Rows are points. Any point is a mix of the corners, with weights that add up to 1. It lies inside the corners' shape when no weight is negative. Is each point inside? If not, which corners have a negative weight?

Corners:
(1): -29, 16, -19
(2): -40, -9, -73
(3): 45, 26, 28
(4): -19, 59, -36
Points:
-35, 43, -46 => outside (3)
-21, 33, -25 => inside
12, 9, -5 => outside (4)
-7, 36, -6 => outside (2)
4, 34, -13 => inside
26, 24, 13 => inside

Corners:
(1): 44, -56, -46, 50, 0, -33
(2): 68, -39, 6, 23, 13, -34
(3): -39, -22, 14, 16, -53, 20
(4): -12, 7, -55, 20, 50, -33
(5): -33, -3, 15, -30, -91, -17
(6): 0, -27, 9, -36, -83, 39
(7): -26, 33, -15, 10, -49, 14
Points:
-21, -10, -14, 15, -16, -3 => inside
-33, -1, 22, -27, -95, -3 => outside (1, 4)
-22, -9, 3, -4, -78, 14 => outside (2, 4)
-17, 1, -22, 9, -13, -13 => inside
12, -9, 3, 13, -3, -22 => outside (1, 6)
4, -28, -4, 22, -43, -12 => outside (4, 6)
-19, -8, -33, 26, -3, 2 => outside (2, 5)
-9, -4, 1, 3, -34, 3 => outside (1)

Corners:
(1): -27, 50, -30, -70, 31, 15, -35, 52, -64, -1, -31
(2): 42, -2, 28, 30, 5, 51, 29, -48, 44, -17, 15
(3): 34, 47, 30, 66, 5, -13, -35, -114, 81, -9, -65
(4): 6, 26, -59, -10, -55, 1, 51, 34, 25, -28, 5
(5): 26, 1, 44, -62, 5, -32, 20, 59, 4, 22, -3
(6): 18, -39, -27, -16, -35, 17, -32, -1, -20, 36, -75
(7): -1, -7, -28, 0, 26, 8, 3, -34, -22, 45, -5
(8): -36, -46, -20, 17, 8, 41, -22, 19, 1, 27, -49
(9): 23, 17, -45, -5, -6, 22, 66, 33, 53, -15, -19
(10): -14, 10, 44, 13, -1, 18, 45, 41, 9, -10, -68
(11): 22, -44, -28, -23, -31, 19, 79, -88, 64, -12, 28
(12): -31, -44, 3, -44, 58, -21, 64, 94, -25, -44, -2
Points:
8, 0, -3, -2, -6, 14, 33, 13, 29, -15, -24 => outside (7)
6, 4, -4, -7, -3, 9, 24, 6, 13, 0, -19 => inside
10, -14, 6, -6, -1, -9, 27, 11, 26, 1, -30 => outside (1, 2)
5, 14, -7, -2, 15, 6, 20, 13, 10, 6, -18 => outside (6, 11)
9, -16, -17, -19, -8, 10, 12, 5, 10, 0, -27 => outside (7, 10)
11, -16, -22, -12, -20, 13, 3, 6, 0, 13, -43 => inside
12, -3, -10, -18, 1, 2, 37, -3, 20, -10, -10 => outside (8)
-3, -11, -5, -26, 12, -5, 41, 46, 3, -16, -12 => inside

Corners:
(1): -23, -43, -5, -44, 5, -59, -38, 17, 28, 38, 15, 48, 17, 12
(2): 55, -43, 1, 34, -39, -45, -18, 7, -3, -3, -8, -33, 42, 1
(3): 14, -25, -66, -43, 64, 68, -2, 18, -2, 11, -31, -44, -4, -12
(4): 18, 52, 51, 58, 98, -22, -3, -14, 11, 30, -34, 39, 7, 49
(5): -20, -18, 58, -18, -28, 40, 52, -10, 57, -22, -31, 59, 1, -21
(6): 20, 54, 64, 16, -7, 22, 5, 32, -12, 39, 47, -41, -14, -6
(7): -31, -47, -8, -11, 5, 24, 69, -23, 19, -16, -4, 6, 42, -24
(8): -11, 14, -44, 49, -28, -34, 18, 45, 8, 15, 1, -34, 5, -51
(9): 39, 43, 42, 21, 41, 9, 50, -25, -10, -37, 2, 55, 17, 59
(10): 11, 43, 41, 4, 10, -20, -53, -25, 28, 7, 0, -74, 31, 77
(11): -22, 2, -40, -9, 7, -15, -38, -23, -6, -27, 25, 6, -29, -43
(12): 27, -38, -97, 16, -7, 7, -25, -2, 36, -17, 53, 11, 23, -75
(13): -10, -18, -32, 28, -15, 4, -1, 37, 21, 54, 44, -37, 10, 43
(14): -39, -10, 25, 52, -47, 78, -1, -6, -13, 4, 47, 0, 58, 9
(15): -16, -38, -7, -9, 24, -5, 0, 67, 4, -2, 36, -25, -49, -48
Points:
-4, -4, -8, 5, 18, 17, 5, 5, 13, 5, 13, 5, 8, -6 => outside (2)
-8, -10, 4, 20, -20, -4, -4, 9, 15, 9, 15, -12, 17, -13 => outside (3, 9)
-14, -33, -26, 11, -9, 6, 12, 17, 17, 3, 7, 5, 7, -35 => outside (6, 9, 10)
8, 0, 6, 14, 2, -3, 10, 1, 8, -7, 3, 0, 15, -8 => outside (13)

Corners:
(1): 6, 11, 28, -32, 12, -23, 14, 12, -15, -35, -6, -33, 5, -30, 30, -7, 7, -30, 12, -5
(2): -16, 10, -31, -23, 14, -9, 9, 9, 36, 16, 18, 26, -6, 42, 36, 27, -11, 7, 5, 33
(3): -1, 42, 18, -40, -32, -16, -22, -46, -12, -3, -18, 21, -59, 24, 17, -19, 49, -34, 2, 96
(4): 5, -2, 36, 12, 8, -11, 30, -115, 14, 16, -1, -6, 7, -1, -55, 58, -11, 63, 29, -15
(5): -9, -28, 3, -43, 28, -14, -6, 7, -1, -12, -29, 22, 30, 10, 18, -24, -8, -38, 39, -12
(6): 95, 28, 23, -49, -11, -36, -56, 11, 12, 4, -4, -10, -72, 8, 25, -24, 58, 24, -13, 66
(7): 2, -2, 13, -16, -9, -3, 21, -20, 27, -11, -8, 33, 6, -13, -54, 60, -8, -16, 6, 0
(8): 23, -14, 20, -33, 6, -3, 20, 7, -19, -13, -17, 12, 7, 31, 37, 68, -10, 32, 30, -33
(9): -33, -135, -72, 18, -19, -34, 10, 38, -24, -31, -20, 24, 35, 3, -14, -17, -11, -24, 18, -5
(10): -6, 34, 0, -24, -27, -4, 37, -4, 1, 49, -16, 16, -35, 44, -14, 39, -22, -39, -4, 10
(11): -50, -88, 0, 37, -9, 78, 1, 15, 33, -36, -8, 57, 23, 64, 1, -13, -38, -26, -39, -41
(12): 46, 33, 24, -52, 10, 0, -42, 26, 41, 34, 18, -51, 14, -41, -13, -21, 121, 26, -1, -40
(13): 6, 18, 6, -46, 23, -1, -7, 48, -56, -30, -31, 37, 31, 3, -58, -3, 23, 49, -6, -55
(14): 27, 14, 14, -44, 11, -15, -141, 28, 47, -12, 15, -105, -5, -83, -8, 19, 56, 36, -15, -26
(15): -14, -34, 4, -10, -33, 27, 33, 17, 41, 4, -21, 27, -6, -4, -13, 18, -22, 21, 20, -6
(16): -16, -16, -34, -39, -29, 52, -7, 68, 28, -12, 97, 69, 41, 63, 23, -15, -12, -10, 12, -69
(17): 29, -11, 10, 57, 8, -20, -15, 25, -24, 2, -29, 27, -25, 9, -40, -3, 11, 14, -4, 30
(18): -2, 25, -45, 26, 27, -25, -34, 35, 9, -37, -11, -16, -58, -5, 39, -10, 12, -77, 4, 2
(19): -13, -27, -16, 4, -57, -9, -13, -9, 55, 1, 1, 59, 18, 3, 0, -4, -3, 26, -18, -50
(20): 0, 30, -55, -38, -124, -7, 10, 46, 25, -9, -7, 67, 12, 83, -19, -5, -14, -5, -6, 26
(21): -20, -4, 23, -41, 25, -14, 1, 62, -25, -39, -16, 64, 34, 72, -64, -9, 10, 32, 6, -45
Points:
2, -6, 7, -28, -12, 8, 0, 19, 11, -9, 9, 35, 18, 32, -13, 13, -12, 19, 7, -26 => outside (3, 9, 12, 18)
4, -6, 0, -20, -12, -1, -10, 16, 11, -6, -6, 13, -2, 12, -1, 6, 7, 9, 6, -7 => outside (7)
6, -1, -4, -21, -14, -4, -8, 23, 12, -4, -6, 20, -6, 17, -1, 4, 7, -7, 1, 0 => outside (4)
7, 12, 7, -20, -4, 2, -14, 16, 8, -8, -6, 16, -1, 10, -15, -4, 18, 6, -5, -10 => outside (8, 9)
10, 1, -12, -15, -15, -2, -26, 10, 6, -3, 0, 17, -9, 22, 3, -4, 16, 2, -2, 2 => outside (1, 7, 15, 21)

Corners:
(1): 105, -24, -25, -15, 50, 31, -44, -11, -20, 43, 3, 21, 8, -18, -14, -12, -29, 4, -16, 9
(2): -32, 15, 20, -16, 37, -48, -63, 37, -13, 4, 6, 33, -19, -54, 15, -18, 20, -54, -30, 49
(3): -17, -1, -15, -12, 45, -42, -41, 20, 3, -4, -1, 11, -25, 15, 58, 6, 46, -29, -14, 44
(4): -65, -3, -10, -12, 41, 4, -67, 44, 0, 5, -47, -7, -10, -32, 2, 7, 66, -53, 29, -9
(5): -8, -15, 12, -21, 22, -7, 18, 10, 17, 16, 61, -47, 13, 60, -24, 18, -17, -26, -19, -12
(6): -34, 22, 18, 16, 45, 17, -16, 22, -23, 21, -13, 14, 12, -43, 32, 10, 22, -40, -14, -18
(7): -8, 36, -2, 23, -9, -37, 21, 5, 68, -15, -27, -39, 22, 17, -15, -19, 7, -49, -59, -13
(8): -61, 28, -47, 37, -1, -17, -34, 26, -25, 34, -25, 22, -11, -20, 42, -5, 22, -44, 8, 13
(9): -36, 2, -11, -11, 29, 16, -56, 32, 36, 2, 2, 23, 5, -22, 37, -10, 18, -29, -28, -12
(10): -44, 18, -21, -21, -15, 6, -4, -5, 19, 0, -41, -21, 7, -16, 13, 5, -34, -67, -23, -5
(11): 24, -33, 5, 36, 37, 23, -7, 36, -43, 23, -39, 6, 21, -17, -17, -61, -43, -27, 30, 13
(12): -6, -25, -54, -33, 8, -8, 18, -16, 79, 19, 2, -1, 24, 37, -37, 48, 9, -50, 11, 57
(13): 90, -43, 31, -35, 30, 19, 19, 9, 4, 55, -12, -5, -44, -9, -40, -104, -77, 61, 0, 70
(14): 94, -37, -21, -9, 7, 56, 13, -21, -72, 1, 6, 11, -27, -56, -34, -55, -3, 4, 10, 50
(15): 94, -29, 45, 31, 9, 46, 22, 3, -52, 24, 6, 0, -43, 30, -44, -38, -63, 61, -48, 58
(16): 32, -19, 10, -4, -18, 11, 61, -29, 92, -29, 15, -28, -24, 23, -22, 121, -18, -7, 38, -58
(17): 96, -67, -18, 13, -25, 42, 55, 43, -44, 57, -13, -28, -36, -1, -12, -57, -71, 31, -3, 60
(18): 49, 17, 34, 46, -22, 6, -4, -20, 50, 0, 25, -43, -11, 32, 21, 57, -4, 4, -3, 5
(19): 46, -61, -3, 3, -29, -46, 4, -43, 28, -14, -7, -59, 6, 26, -9, 21, 66, 8, -26, 40
(20): -24, -7, -25, -7, 5, -27, 35, 32, 8, -23, 12, -51, 26, -19, -20, 22, 3, 0, 32, 36
(21): -26, 23, 51, -76, 18, -23, -42, 55, -1, 12, -23, 29, 52, -32, 3, -16, 26, -48, 37, -9
Points:
-6, 8, -14, -3, 11, -8, -20, -1, 17, 1, -6, 3, 2, -11, 10, 29, 24, -30, -6, 8 => outside (5, 11, 13, 17)
-9, 2, 2, 0, 14, 2, -4, 21, 9, 8, -5, -4, -3, -9, 3, -1, -9, -27, 0, 12 => outside (1, 19)
0, -4, -5, -6, 18, -7, -13, 6, 9, 5, -2, -4, -1, -2, 0, 2, 10, -24, -5, 18 => outside (17)
9, 10, 2, 9, 27, -4, -39, 8, -29, 7, -5, -1, 13, -17, 6, -7, 15, -31, -14, 10 => outside (9, 12, 13, 16, 17)
-56, 42, -13, -7, 19, -19, -32, 22, 21, -10, -4, -1, 12, -26, 26, 24, 35, -65, -6, -26 => outside (11, 12, 13, 15, 17, 19)
12, 1, 7, 6, 3, 1, -6, 5, 19, 6, 0, -16, 0, 2, 5, 13, -2, -17, -5, 12 => inside
